Each row is a point. Two turns around zero, p and q, are shown by what they do to some points. Write where each new point lands after one turn and then the other. Backwards means that the second turn is done in reverse. Each puzzle has new turns, and all numbers are rounded.

Turn p:
[ 15  -9 -79] -> [ 15  35 -72]
[23 17 38] -> [-20  13  41]
[-40   8  15] -> [ -9 -42   4]
[  2 -16  26] -> [14 -5 27]
Turn q:
[ 42  26 -25] -> [ -2 -49 -26]
[-26 -21  34] -> [16 42 16]
[ 30 -14 -64] -> [-24 -64  24]
[-16 -21  32] -> [21 33 15]
[-31  29  23] -> [-11  38 -27]
Where do these land?
q, then p backwards: [-85  30  14] -> [ 68  53 -29]
q, then p backwards: [ 32 -15 -36] -> [-41   0  29]
p, then q: [10 -7 32] -> [ 27  18 -11]
p, then q: [25 13 15] -> [ -1  23 -22]
p, then q: [  4  16 -46] -> [-45 -19  -1]
p, then q: [ 14 -36  21] -> [ 37 -10 -21]

Turn p:
[  5  -7 -19] -> [-10   6  17]
[-54 -52   2] -> [-63  15 -37]
[-25  56 -40] -> [ -9 -65  32]
[-1 -5  9] -> [ 1  5 -9]
[ 39 -18  44] -> [ 40  41 -22]
[37 27  4] -> [42 -2 19]
Turn q:
[15 46 50] -> [ 11 -54  42]
[ 14 -22 -42] -> [ 17  29 -37]
[-24 -35  30] -> [-51  -7  -7]
[ -5  11 -38] -> [23 33  1]
Where do these land?
p, then q: [ 22 -37  13] -> [32  0 32]
q, then p: [29 14 47] -> [-23  49 -17]
p, then q: [  1 -20 -54] -> [-39 -15  40]
p, then q: [ 3  7 13] -> [ 10   0 -11]
q, then p: [ -6 -32  -1] -> [-23 -21  10]
p, then q: [-49  69 -18] -> [-58  10 -64]

Turn p:
[ -1  57  52 -24] -> [ 32   7 -13 -73]
[ 40 -22   7  43] -> [38 -3 34 37]
[-51 -28 -17 -21] -> [-63  11  -1   0]
[-46  48  27  -9] -> [ -4  42 -24 -54]
[ -9 -17  -9   7] -> [-14   5   7  15]
[  8 -10 -39  17] -> [ -3  -3 -13  42]
[ 58 -28 -21 -11] -> [ 15 -57  10  33]
Turn q:
[-30  24   7 -29] -> [ 29 -37   2  11]
[ 3 15 13 -7] -> [21  0  1 -4]
[ 20 -45 -45 -13] -> [-59 -12 -16 -28]
[-18 -28  21  42] -> [-14  34 -11  43]
[-35  46 -58 -43] -> [  2 -80  46 -11]
[ 12 -18  21  -1] -> [  3  16 -25  -2]
[49  6 42 51] -> [ 19  80   3 -10]
Where do these land?
q, then p: [-37  14  19 -37] -> [  6 -23  27  44]
q, then p: [ 33 -25  25  22] -> [  9   7 -51  -9]
p, then q: [-50  13  26 -41] -> [ 20 -67 -10   4]
p, then q backwards: [ -6   0 -45  57] -> [-33 -20  45  43]
q, then p: [ 55  43 -10  35] -> [ 26 -16  -9 -72]
p, then q: [-20   6   2 -20] -> [  0 -29  -1   5]
p, then q: [ 25 -49 -17 -15] -> [-19  27 -28  41]
